Each row is a point. Each copy is the shape, with its points in the same order, turned, moved and blurred by noise. Some copies are also mirrored. Which?
In the rows, 128 means zero.

Shape:
[[104 131 119]
 [ 58 111  85]
 [106  92 162]
 [167 127 127]
 [172 138 125]
 [ 58 135  93]
 [125 136 143]
 [ 89 169 141]
 [158 118  47]]
Copy 1 (9 x 3):
[[138 150 136]
 [196 189 140]
 [121 153 194]
 [ 94  97 132]
 [ 97 103 117]
 [170 190 128]
 [117 145 147]
 [112 195 123]
 [169  90  88]]
Copy 1 is: mirrored
Copy 2, 9 rows:
[[145 142 118]
 [202 135  91]
 [155 107 175]
 [ 90 108 135]
 [ 77 118 124]
 [186 166  95]
 [122 137 147]
 [141 177 137]
 [109  97  49]]
Copy 2 is: mirrored

Shape (9 x 6):
[[122 110  40 132 162 149]
 [145  91  61 104 144 153]
 [140 176  91 141 114 132]
 [151 182 170 113  97 112]
 [153 142 167 167 127 120]
 [105 183 118 112 133 151]
 [123 108 169 170 155 164]
 [110 109 108 151 118 206]
 [ 71 160 172 165  93 115]]
Copy 1:
[[ 97  81 117 109 188 194]
 [ 80  69 104  96 154 183]
 [153 135  86 124 137 184]
 [146 164  85 135  81 143]
 [146 138  95 157 131 102]
 [117 158 105 142 124 193]
 [102  99  99 205 155 120]
 [110  66  82 188 140 195]
 [181 153 140 205 105 151]]
Copy 1 is: mirrored
Copy 2:
[[ 89  59 110 130 131 134]
 [123  67 116 105 156 138]
 [122 143  84 139 109 107]
 [164 202 110 143 144  87]
 [169 153 150 163 116  80]
 [107 167 103 160 137 140]
 [156 129 192 172 115 128]
 [129 115 157 124  97 177]
 [105 209 173 146  98  91]]
Copy 2 is: only turned
Copy 3:
[[195 153  59 120 181 107]
 [208 115  88 130 180 116]
 [146 143 107  88 129  73]
 [100 115 172  98 108  96]
 [ 79 112 117 113 144 116]
 [149 168 134  84 117 122]
 [ 92 115  88 108 159 171]
 [163 108  61  80 128 162]
 [ 78 150 105 123  66 132]]
Copy 3 is: mirrored

Shape (12 x 8):
[[ 96 111 153 122  83 127 123 136]
 [170 116 157 130  80 105 146 120]
 [116 126 124  88 130 139 177 141]
 [119 146 177 111 131 158 127 161]
 [144 152 118 111 149 148 129 157]
 [109  61   7 175 106  79 125 149]
 [123 155 167 130  91  74 134  58]
 [155 146  89 166 104 146 154 146]
 [136 170  62 108 108 127 135 158]
 [ 66 154 166  98  80 143 247 118]
 [152 160 169 126 128 151 127  89]
 [165 154 136 105  97 163 118  86]]
Copy 1, 12 rows:
[[ 72 147 152 165 114 120 129 103]
 [125 128 142 148  64 108 117  96]
 [ 66 102 138 131  98 132 183 108]
 [ 80 167 166 139  97 156 172 134]
 [103 131 131 105 117 162 172 138]
 [127  57  50 171 201 144 111  73]
 [119 149 158 146 102  32 141 114]
 [129 142  85 113 115 145 156  78]
 [ 88 121  72  89 128 145 151 131]
 [ 21 138 127 159  61  75 219  59]
 [127 164 179 102  99 102 160 112]
 [111 152 163  74  99 112 125  94]]
Copy 1 is: only turned
Copy 2, 12 rows:
[[ 87 113 147 153 111 136 124 151]
 [144  91 128 129  71 129 114 165]
 [148 152 157 111 134 142 154 138]
 [123 113 126 131 172 145 107 145]
 [156 144 111 127 141 140 123 105]
 [125 158 124 212  23 135 216  72]
 [104  64 166  87  73  84 113 123]
 [158 118 118 134  85 185 135  93]
 [130 172  98 106  91 153 145  86]
 [106 112 216  56 137 189 172 168]
 [149  91 152 110 127 122  74 112]
 [147 128 153 112  95 134  58 114]]
Copy 2 is: mirrored
Copy 3 (12 x 8):
[[112 163 122 129 109 108  88 118]
 [181 152 138 130 107  76 128 133]
 [144 113 109  63 121 129 118 123]
 [129 125 154 104 159 123  81 107]
 [132  93 156  96 148 134 115 149]
 [ 70 103  84 134  62  80 169 242]
 [156 198 154 140 100 128 178  99]
 [150 105 105 131 150 106 144 180]
 [140 117 137  88 138 145 133 209]
 [161 183  46  49 144 125 125  79]
 [170 126 157 144 142 143 135  88]
 [184 122 146 149 112 164 122 129]]
Copy 3 is: mirrored

Shape:
[[128 124 107 144 189 170 105 115 154]
 [155 113  92 131 123 126 124 153 148]
 [138 165 185 132 140 130  87 176 145]
 [125 130 172 113 119 166 154 125 123]
 [114 143 101 166 175 141  89 169 131]
 [111  92 145  91 130 153  98 131 161]
 [175 172 147  94 131 136  91 187  91]
 [158 104 147 158 110 128 126 180 126]
 [136 160  91 122 104 168  82 113  82]
 [123 164 138 152 169 155 149 193 158]
 [ 98 153  91 167 171 101 120 109 112]
 [101  80 133 152 118 105 136 159 100]
 [170  79 188  75 199  92 109 146 167]]
Copy 1 (13 x 9):
[[102 127  87 168 156 174 124  86 116]
 [130 116  77 155 119 151 142 160 144]
 [131 155 105 150 146 136  40 161 136]
 [115 190 115  98 143 142 115 138 134]
 [ 98 117 105 206 116 162  91 122 113]
 [102 132  68 101 155 144 113 149  96]
 [185 176 108 177 135 140  82 180 105]
 [124 132 128 144 135 160 114 193 156]
 [177 134 124 141  93 164 120 109  75]
 [ 84 173  89 179 113 151  84 136 164]
 [108 102 130 181 118 112 135  79 128]
 [ 79 121 158 136 126 113 143 180 124]
 [112 142  58 152 249 105 117 178 131]]
Copy 1 is: only turned
Copy 2 (13 x 9):
[[159 117 148 150 192 184 106 124  85]
 [118 140  95 139 178 122 132 133 112]
 [158 143 176 126 158  98  84 105 150]
 [129 125 161 117 134 167 138 107 160]
 [171 130 133 157 159 126  88 155  77]
 [114 135 117 135 152 172  80  79 139]
 [124 121 160  73 152  73 106 126 117]
 [ 98 152 129 152 159 109 126 160 152]
 [123 157 143 103 116 135 138 101  52]
 [192 123 138 122 176 144 108 175 150]
 [180  98 122 184 142 137 148 124  72]
 [109 112 107 184 107 128 119 153 142]
 [105  67 133 145 218 122  66  83 171]]
Copy 2 is: mirrored

Shape, 17 rows:
[[164  67 135 137 104 133 109  22 180 115 126 123]
 [127 124 104 101 192 147  76 162 181 121  98 142]
 [190  16 116 102 115 115 146 155 156 169 127 130]
 [114 169 106 143 112 128 141 140 237 133 106 127]
 [118 145  97 146 105 239 135 146 136 144 138 128]
 [110 130  97 110 103 101 108  82 121 142 113 152]
 [160 176 122 123 178 126 151 150 121 173 199 120]
 [134 179 113 124 165 131 132 147 168 118 113 167]
 [123  35 114 157 149 142  27 142 190 116 162 120]
 [126 174 156 126 131 101 139 142 127 109 134 105]
 [196 184 103 110  95 118 123 154 140 132 122 167]
 [146 174 177 111  98 109 136 122 122 129 176 141]
 [132 130 145  92 129 103 110  81 185 125 138 124]
 [137 167 167 124 155 146 117  83 134 231 110 104]
 [186 181  98 141 138  98 132 133 139 115  93 142]
 [120 135 149 137 149 124 135 149 130 177 176 125]
 [175  39 102  97 134 117  70 145 139 122 201  69]]
Copy 1, 17 rows:
[[130 153 145 132 137 128  92  76 203 207 108 139]
 [146 118 137 170 160 172 123  74  49 124 135 129]
 [131  88 170 156 135  90  98  90 162  97  44  93]
 [ 96 106  61 178 190 171 134  66 141 112 160 148]
 [139 151  46 194 142 184 104 166 111 125  89 129]
 [105 119  73 118  94 112 118  83 111 164 127 145]
 [147 176  59  95 170 127 188  99  96  89  72  98]
 [140 121  86 160 148 157 184  88  87 113 143 137]
 [190 126 166 141 212 118  37 103 101 138 124 143]
 [ 87 163  98 105 149 135 169 117 111  93 147 138]
 [144  96  69 126 112 148 169 109 136  96 152  75]
 [124 144  85  69 126 143 167 125 150  97 118 156]
 [117 139 120 106 145 150 126  53 145 136 127 155]
 [ 78 121  74  83 168 180 151  94  98 181  56 104]
 [116 129  90 149 132 132 190  97 114 128 164  74]
 [127 140  86 102 180 118 147 120  99 104  68 142]
 [169 176 168 104 155  94  51  83 131  78  89  95]]
Copy 1 is: mirrored
Copy 2 (17 x 12):
[[ 95  95 198 132 127 170 129  51 134 163  56 108]
 [ 84 119 118 157 159 103  84 153 190 132 136 129]
 [103  45 205 182 151 110  93 144  98 128  82 175]
 [108 168 139 216 104 104 114  83 164 119 138 121]
 [198 130  85 177 168  98  94  90 114 157 121 109]
 [ 91 136 139 110 111 138  97  74 111 176 140 159]
 [183 136 135 113 107  46 156 139 154 153 131 166]
 [121 154 102 155 120 112 112 117 190 131 141 165]
 [ 91  52 156 120 118 120  64 119 151  89 104  47]
 [146 179 144 129 105 137 142 150 130 129 147 140]
 [176 146 138 168  85 130  71 123 165 167 128 204]
 [179 138 148 123  70 146 156 130 130 174 153 152]
 [ 89 128 174 137 113 142 140  99 165 166 137 117]
 [ 96 153 115 152 117  74 167 138 112 230  93 121]
 [130 187 138 138 103 133  89 125 169 150 101 193]
 [145 113 122 130  98  71 158 145 116 139 137 132]
 [138  64 242  91 150  98  80 147 137 115 114  94]]
Copy 2 is: mirrored
Copy 3 (17 x 12):
[[211 125 104  96 149 162 231 111 127 125  73 100]
 [107  71 106 130 181 107 135  71 102 185 121 104]
 [170  53  97  80 148 195 121 172 149 163  95  66]
 [ 77 169 142  99 202 156 164  90 110 150 120  77]
 [102  92 182 118 165 180 138  79 157  98 126 170]
 [123 121  73 104 150 127 188 145 109 100 133 137]
 [132 143 138 123 105 140 110 114 155 169 208 125]
 [ 92 132 151 128 163 106 148 113  97 169 147 119]
 [122  50  76 119 119 141 182  45 177 164  60  68]
 [122 170 122 140 118 118 113 117 104 116 134 104]
 [ 95 130 147  64 115 146 135 140  68 158 141 138]
 [134 152 147 110  80 132 144 130 101  96 163  96]
 [158 137  99 114 147 138 185 100  92 130 139  73]
 [183 145 118  62 178  93 124  93 156 103 185 127]
 [115 164 126  94 137 118 134 141  85 181 113 147]
 [127 125 123 118 121 127 120 117 175 125 171  93]
 [167  66  48 121  72 206 130  82 148 166 106  85]]
Copy 3 is: mirrored

Shape (17 x 12):
[[129 132  98  97  68  70 168 152 100 114 165 109]
 [134 201 130 147 136 113 120 132 154 131 151 167]
 [168 110  77 155 136 151  86  66 130 102 104  95]
 [121 170 164  83 130 120 196 139 135 120 146 109]
 [ 85 129 124 174 121 173  85  95 136  96 144 168]
 [ 75 158 127 150 157 128 103 128 188 107 152 152]
 [168  91 137  55 102  84 101 147 102 117 173 140]
 [142  98 120 133  79 153  60  91 112 140 107  88]
 [ 98 111 123 156 122 157  85  41 124 138 118 196]
 [135 114 121 119  98 113  62  94  65 153 119  75]
 [153  97 123 112  92 155  84 117 102 119 125 107]
 [160  84 147 113 103  93 162 155  89 161 210  81]
 [119 131 147 211 136 147 102 108 143 113  75 171]
 [156  89  81  93  94 146 111 144  94 184 127 100]
 [ 82 147 124 161 184 113 121  98 154 118 102 156]
 [172 122 135  85  72  80 155 124 140 163 176  81]
 [169 181  82 147 153 168  89  74  80 117 107  88]]
Copy 1, 17 rows:
[[173 100 146 113  89  97 177  63  96 117 196 110]
 [185 108 118 175 168  97 112 146 124 119 162 139]
 [ 72 146 122 141 143  88 130 100 106 198 104 150]
 [174 108 112 177 112 153 151  93 130  56 134 132]
 [ 96 154  62 117 176  70 114 153 101 112 159 135]
 [151 154  74 177 195  88  95 117  97 111 160 102]
 [145  61 147  88  85 107  75  69 112 122 156 102]
 [ 92 113  72  96 132  94 148  97 142 188 121 118]
 [ 86 167 100  91 187  91 103 167 153 141 165 150]
 [ 93  76 118  84 144  96 162  86 164 177 118  90]
 [100  99  98  93 118 111 130 107 108 158 116 116]
 [134  84 156 146  45 105 142  99 126 116 159  42]
 [140 187  89 121 184  62 124 170 122 137  99 140]
 [116  99 121  95  94 163 149 110 111 193 147  92]
 [142 175 113 158 211 104 124 116 121 117 134 124]
 [161  88 127 157  53 112 129  69 156 143 177 100]
 [ 78  83 132 165 184 110 171 125 128 180 106 167]]
Copy 1 is: mirrored
Copy 2:
[[182 117 124 211 132 144 122 183 165 156 167  91]
 [161 161 160 139 157 154 163 124 127 130 126 158]
 [ 92 114  53 200 156 121 157  72 127 131 109 130]
 [143 163 141 113 132 103  99 160 167 149 160 107]
 [ 88 103 115 142 104 168 184 109  75 133 135 162]
 [101 127 161 125 163 129 193 136  97 163 139 153]
 [156  82 109 158 136 183 135 172 201 150  95  77]
 [105  97  77 194 111 163 109  81 112 157  78 107]
 [ 94 114  61 151  88 175 198 118  92 128  91 176]
 [110 137  66 200 116 190 106 115 124 160  81  70]
 [115  91  94 172 102 164 115 102 133 137  96  85]
 [117 137 159 208  93 160 114 164 235 159 140  75]
 [ 97 127 128 161 121 141 156 108  79  74 100 185]
 [154 120 105 194  84 130 154 102 153 152  83  49]
 [ 91 152 119 138 161 121 190 146  86 119 110 156]
 [164 132 120 194 122 143  98 142 213 194 114 111]
 [113 176  43 162 161 157 139  48 118 113 135  91]]
Copy 2 is: mirrored

Shape:
[[ 92 159  83 119 115  94 121 138 136 118 129 106]
 [123 140 132 156 124 140 165  81 130 226 134 115]
 [162 134  72 152 142  68 115 156 139 124 151 130]
 [152 119 136 153  98  89 136 108 133 114 127 112]
 [150 148 134 111 134 120 151 104 174 180 112 139]
 [ 92 121 118 144 110 135 138 169 132 117 152 161]
 [110  88  89 146 128 137 115 153 151  91 122 105]
 [152 145 140  97 111 122 147 172 118  98 147 114]
 [146 140 136 131 117 135 158 151 124  98  96 119]
 [ 97 139 131 152 125 124 168 159 155  89 131 130]
 [136 126 129 150 123 113 108  92 131 203 111 175]
 [142 141  87 134  93 134 163  89 118  99 154 139]
 [148 157 127 151 109 125 114 168 147  91 120 112]
 [158 150 126 144  92 128 127 153 173 138 135 111]
 [135 156 125 147 150 136 119 149 118  90 150 144]
 [152 142 131 148 122 135 160 151 132 214  29 159]]
Copy 1:
[[123 172 137 117 143 126 145 116 130 165  72  97]
 [ 35 114 134 148  87 114 175  89 134 162 138 142]
 [125 200 104 157 183 100 140  78 135 141 108 118]
 [131 135 111 149 122 115 139  72 114 107 110 106]
 [116 129 155 137 108 106 155  81 140 176 160 139]
 [112 173 116 121 124 133  99 139 166 120 103 141]
 [151 134  82 145 148 112 132 131 163 141  68 132]
 [141 147 110  99 158 136 119 114 158 117 145  81]
 [150 133 113 151 122 138 140 131 150 125 140  88]
 [139 142 146 149 130 146 108 125 175 121  94 112]
 [ 88 160 122 145  88  92 152 101  91 156 150 174]
 [119 152  86 139 113 186 124  71 131 151 106 113]
 [147 147 111 152 147 105  96 125 137 140 120  79]
 [120 141 117 139 122  86 103  87 153 157 129  91]
 [126 156 112 146 170 149  96 135 129 139 130 121]
 [113 168 137 178  55  77 192 148 148 162 189 124]]
Copy 1 is: only turned
Copy 2:
[[109 153 127 137 162 157 131 159 133 107 157  82]
 [113 148 103 113 179 122  91  90 156 196  84 124]
 [157 140  95 131 124 204 109 153  98 127 148  90]
 [162 114 132 136 124 125 108 112 122 134 148  97]
 [139 132 116  98 165 139 117 108 134 123  68 128]
 [105 122 136 129 103 174 129 162 177 136 145 128]
 [125 105 106 192 132 163 139 153 146 112 159 125]
 [142 140 168 122 117 164 178 135 116 130 149 132]
 [135 148 159 160 105 135 143 123 125 114 123 135]
 [107 131 158 148 113 170 119 119 164  98 151 130]
 [131 123  87  95 139 114  79 154 135 163  76 120]
 [138 158  96 121 104 128 155 103 161 128 151  87]
 [165 152 152 155 125 156 125 156 133 106 157 140]
 [182 143 142 135 152 162 125 137 156 127 125 131]
 [123 157 117 121 100 159 127 147 126 117 166 156]
 [127 160 147 156 125 128  86 149 126 156   7 132]]
Copy 2 is: mirrored

Shape:
[[116 119 109 125 144 142 133 148 117 150 140 119]
 [145 110 126 109 128 120 134 134 123 119 129 157]
 [ 48 124 105 114 126 135 119 138 107 138 144 147]
 [116 118 119 129 145 132 137 126 249 129 140 124]
 [136 103 100 125 144 112 118 138 109 121 116 125]
 [125 156 103 113 112 143 106 130 103 127 142 114]
 [142 131 113 145 121 132 132  98 164 153 116 150]
 [140 146 160 110 122 116 112 118 117 155 129 142]
 [149 188 113 124 116 109 129 143 122 148 127 131]
 [145 106 102 136 114 140 120 138 113 152 149 127]
 [146 123 186 161 119 140 134 136 146 121 126 123]
 [130 112 112 115 119 102 154 131  99 121 144 120]
 [126  96 107 128 115  82 124 129 140 137 132 131]
 [145 146 126 132 118 139 122  88 102 174 121 122]
 [120 104 109 109 113 135 135 141 153 141 108 126]]
Copy 1 (15 x 12):
[[126 126 126 115 126 162 142 139 143 121 114  93]
 [132 118 114 130 117 114 152 149 119 142 123 107]
 [162 119 128  91 148 176 151 146 129 101 170  80]
 [ 69 201 117  99 129 117  99 108  86 104 146 110]
 [116  91 135 114 126 129 123 146 138 146 121  97]
 [167 112 125 107 136 152 105 151 141 119 106 133]
 [123 146  98 116 110 112 119  95 146 125 136 126]
 [155 130 102 140 108 152 130 134 119 164 128 131]
 [171 156 121 148 113 145  96 145 158 147 112 120]
 [134 119 132  90 113 141 146 121 140 132  97 107]
 [113 130 152 160  98 131 148 103 101 125 121 152]
 [134 119 142 117 159 125 154 153 140 150 117 106]
 [120 127 137  99 133 123 137 124 127 165 144 102]
 [147 113  90 128 122 155 125  99 155 139 108 146]
 [100 138 121  96 110 135 134 151 136 127 142 119]]
Copy 1 is: mirrored
Copy 2:
[[133 129 143 129 137 103 120  89 124 133 115 117]
 [104 121 110 144 106 127 144 109 120 136 131 109]
 [125 176 157 145 109  66 113 104 151 133 118  96]
 [141 197  83 108 125 185 108  85 129 175  87 128]
 [103 122 133 125 111 119 122  90 116 110 143 128]
 [121 114 158 140 104  95 119 100 143 162 128 150]
 [141 139 109 112  98 141 128 138 116 144  98 141]
 [125 111 157 126 105 138 151 139 140 159 127 106]
 [152 100 156 150  90 137 150 101 154 142 111 148]
 [122 119 132 114 125  92 149  99 106 143 119 138]
 [118 124 109 115 162 151 153 143 161 152 132 131]
 [133 110 114 129 105  99 139  85 136 132 158 110]
 [125 150 120  99  90 124 149  89 124 125 143 118]
 [149  92 153 106 103 110 124 149 121 151 120 132]
 [109 136 112 105 107 120 121  92 138 138  95 113]]
Copy 2 is: mirrored
Copy 3, 15 rows:
[[117 152 133 128 149 141 138  98 129 147 124 130]
 [144 139 134 110 153 122 120 147 135 137 141 118]
 [ 99 145 160  94 129 101 156  75 147 119 125 137]
 [122  66 193 128 104 181 112 123  86 162 152 124]
 [133 151 103 100 150 134 125 119 109 130 132 125]
 [102 137 113 133 147 139 126 113 157 105 122 152]
 [146  94 141 113 149 165 154 143 128 149 137 153]
 [147 118 132 154 168 114 155 141 140 114 135 134]
 [115  97  95 145 172 141 137 117 163 128 152 128]
 [143 144 123 121 158 146 124 112 141 146  99 145]
 [134 111 127 162 119 125 153 171 121 157 106 112]
 [108 139 123 103 181 122 120 128 129 132 110 110]
 [145 106 130  93 163 128 122 112 107 131 114 117]
 [133 128 119 139 182 152 175 136 141 120 116 166]
 [139 129 149 107 136 165 136 117 129 125 126 106]]
Copy 3 is: mirrored
